Each wall is flat, endless, passes through zero and stands at right angles to its row. A trip goes straight from one point to another. Which walls does it cross, in order?

Walls:
(1): [ 1 22 21]
(2): [ 21 -21 -87]
(3): [-20  -8  18]
(4): [-41  91 -45]
(5): [-16 -34 -24]
(6): [ 24 -13 -36]
(7): [-37  26   0]
Trips:
[40 16 19] to [34 14  3] => 2
[ -8 -53  37] to [57 26 34] => 1, 5, 3
[-52  33 -51] to [88 -1 11] => 5, 7, 1, 4
[-24  10 -41] to [-23  35 -16] => 1, 6, 5
[-17  28  83] to [-21 -45  -4] => 5, 1, 7, 2, 6

Walls:
(1): [ 61 -19  13  38  25  61  -8  54]
(2): [-73  92  21  -2  16 -29  13  12]
(3): [  3 -19 -14  33  38  11   3 -38]
(4): [ 13 -34  23 -54  57   4 -18  -8]
(5): [  0  15  -1  18  -9 -18 -30  -8]
(6): [-86 -34 -34  30 -10  28  35 -77]
(7): [ 40 -23 -43 -37 -64  20  61   2]
(8): [  8 -54 -17 -52  16   0  -9  21]
(9): [-34  -2  21  17  20  25  38  -4]
(10): [  0   9  16  -9  -1  51 -31  42]
Trips:
[-51 -21 -37 -64 -15  16  34 -20] to [-17 -23 -17 -11 -13  38  69 -35] => 2, 3, 4
[ -2 -28  17  -8  -5  42 -54 -19] to [ 26 -42 -30   7 -49  27  35  -7] => 7, 5, 4, 10
[ 67 -51 -71 -31   9  25  40  68] to [ 10  36 -35 -12  -6 -43  -6  -8] => 10, 4, 1, 5, 2, 8
[-49  35  47  69   0  86  57  54] to [  5   4 -21  26  -6 -34  62 -19] => 3, 7, 10, 1

Walls:
(1): [ 63  27  -1 -16  23 -12  12  -3 -35  12  47  -9]
(2): [  76    9  -23   42   -3   42  -16  -19  -25 -108   46    5]
(3): [ -1  31  39 -38 -39  12  21  36  58  73   9  32]
(4): [ 11  13 -36 -38 -23  16   8  53  47 -49 -11   8]
(5): [ 10  36 -26  14  37 -17  72  28   7  -7  -5  12]
(6): [ 80   3  48 -48 -16 -53 -19  -8 -16  22 -26 -47]
(7): [ 11 -17  -8  64 -34 -36 -65  10 -42 -34  -9 -49]
(8): [ 10 -30   7  30 -43  44 -26 -14  27 -42 -63 -30]
(9): [ 29  17  -7  -1  55 -56  -7  -2  -1   3 -10  10]
(10): [ 19 -35 -67 -30  25 -37 -55  59  13 -24  27 -34]
(11): [-36 -16 -12 -27   0  21 -33  -2  24 -28  37  32]
Trips:
[ 13 -59  97  -5 -10  25  17 -21  -9 -24  -2  15] to [  6 -40 -21 -54  17 -48  45 -48  64 -72 -12   6] => 3, 4, 9, 5, 10
[ 10 -98  -5 -19   6  -7 -65  24 -45  -1 -38  63] to [-70 -30 -42  16   6 -50  11  43 -69  81 -17  39] => 6, 8, 11, 5, 3
[  5  23  16 -26  13 -49  -8  -3  19 -57  35  33] to [ 37 -57 -21  -8  42 -71  21   6 -17 -80  44 -22] => 7

Walls:
(1): [121   9  -1   3  -2 -35 -40  26 -49  35  86 -12  19  22 -46   3 -33  37
  25   9]
(2): [-41 -30   8   6  -2  96 101  -1 -54 -40 -30  54  22   6  11  16  96 -48
  19 -14]
(3): [ 39  25 -48 -22  61  -8   6 -51 -28 -12 -35 -33 -16 -13 -61 -10 -14  20
  47  -9]
(4): [ 35  54 -69 -80  18   3  -1 -20  35 -24 -13  56 -21 -23  33  25  16 -22
  46  19]
(5): [-29 -27 -43  10 -18  29  15  72  25  40 -13  -5 -24 -38 -47 -57  43 -24
   1 -47]
(6): [-38  27  -7 -17  31  20  26  -1  13 -21  40  23   6  10  -6  17 -21  -2
  20  31]
(7): [  3 -19 -37  24 -44  17  -3  58   0  20  -6 -15 -22 -26  57 -17  18 -51
  28  32]
(8): [ -4  16  24  37 -36 -39  22 -61  34  47 -58  32  28 -49 -16 -60  21  16
 -56  -2]
(9): [ -6  17  83 -26  43  24 -15  10 -18  11  25  34   6  54  67  42  -5  62
   1  -8]
Trips:
[ 33 -41 -38  -6  25  39 -45   3  10 -14   2 -26  25   1   1  15 -23 -24
 -10  15] to [ 47 -37  -6 -13  -4 -26  -7  13  20   0 -32 -57  39 -59   3  40 -41  15
 -25  37] => 4, 8
[-27   5  29  20 -45 -10   3   3 -57  53 -37  42 -59 -81 -73  20 -31  16
  10  29] to [-15  28   3   6  19  11  27 -35   4  33  -8  17  -9  -9  10 -72 -86 -42
 -51  19] => 1, 7, 6, 5
[ 73  -3 -18  37  33  56  -2 -37   0  13 -28 -25 -38 -46  -5  18   5 -35
 -77 -63] to [-38 -24   7  26  -3  23  42   3 -27  46   4 -86 -29   2 -23  44 -11  24
  -2   7] => 7, 8
[-10 -56  24 -80   3 -42   9   1 -29 -31  -7 -34  42 -29  58  15  48 -49
  23 -22] to [  18  -38  -22   61   -8   -8   39    0  -28   -5  -22  -50 -103  -84
   14   12   -7    2   -4  -12] => 9, 5, 3, 4, 8

Walls:
(1): [ 55 -37   5 -56  40  12 -31  -3  16  16  22  20  26 -14  24  -6  18 -25
  -7  11 -43 -27 -17 -22  95   7  12  13  -5 -31   1  46 -36 -23  -4  -4
 -16 -27  15  28   8  -2  -1 -34 -21   4  -8 -54]
(2): [ 53 -54   5  -1  52  26  -9 -21   7  60  38  -6   2   6 -18   4  19 -10
 121  29  17 -14  -8 -45  12 -20 -23 -29 -20 -44 -43 -30  82  23 -30  -6
  -1  50 -61  -9  29   9 -48 -16 -22 -22 -29   4]
(3): [ 66   7 -44  27  20  76 -54 -51 -14  54 -29  10  27  34 -46 -15  -8   2
 -29  13   5  13 -38  -5 -12 -28  32  26  62 -10 -34  -2 -61 -47  20  16
 -74   9 -22  31  57 -13 -26  12  25  -9   4  13]
(4): [ 20  97  13 -58  52 -23 -24 -16  -5  -3  20  18  28  90  -1  14   2  -1
 -17 -54  -4  26  64  20   8  36   6  13  -6  -6   4 -11 -39 -52 -19 -17
 -66 -52   5  37   2 -12 -24   9  18  17 -58 -26]
(5): [ -4 -33   3  25 -23  -6 -13  40  42 -19  45 -34  61 -28 -62 -48 -56  17
  -4 -32   4 -28 -32   2   7   3  32 -58 -50  36   8 -16  -3  -5 -46  -5
 -51  36 -24  34  28 -36  -7   1 -42 -58   1 -50]
(6): [-30  83   0   4 -82 -49 -30  19  68  46 -35 -31  19 -15  32  42  -3  19
 -84  10   6 -12  43  36 -18 -18 -15 -18 -35  35  25 -30  -2  25  -1  46
 -15  11  -1   9  18  64   6  46 -21   2  -5 -16]
(7): [ 57 -16 -15 -85  53 -52  30  26  24 -20 -28 -65  13 -13   9  72  44 -46
 -13  11 -31  33   5  10  -1 -35  14 -16 -18  41 -26   5 -31   0   5  31
  31  35   1   8 -37  24 -21 -99 -22 -13 -54 -24]
(8): [-21 -12  93  31  10  40  20 -10 -39 -16  96   4  39  -2  38   2 -19 -55
 -56 -18  60  44  33 -61  11  54 -12  -1  13 -30 -61 -48  -4  -3  15 -62
 -20  -4   1  44 -20 -28 -23  63 -22 -13   4 -10]
Trips:
[-72  25  14 -63 -46 -35  50  21 -12  65  -1  29  -2 -24 -54  30 -19 -17
 -49  15  50  10  51  -8   4   0 -28 -18  21 -91  -9   7 -23 -15  35  23
  49  79 -37 -44  82  13 -10  38 -24 -21 -21  22] to [ 62  18 -22   5 -25  -7  -8 -47 -12 -26  23 -27 -26 -12 -74   3 -62 -13
  -5 -33 -14  11  21 -41   5  -7 -18  21   1 -40 -87 -51  48 -10  70  19
 -26   8 -21 -42  10 -17 -28 -18   1  60 -50  29] => 3, 4, 6, 7
[ 29  -8 -31  21  50 -48  -1  -8  57   2  36 -30   5 -27  20 -72 -49  18
   8 -20 -13  28 -15  -3 -18  11  -2  -5   4  71 -33   8  16   1  23 -47
  43 -50  36 -69  61 -38 -13 -27  38  -7  57  24] to [-27  23   7  53 -44 -42 -45  10   6 -10   0   3 -22  73  22   2  -2 -44
   8   0 -30 -18 -34  -2 -43 -15  62   7 -48  -7  -7  10  18  55  44 -20
  71  -6   1   2   9  54  35 -58  24  69  40  61] => 5, 6
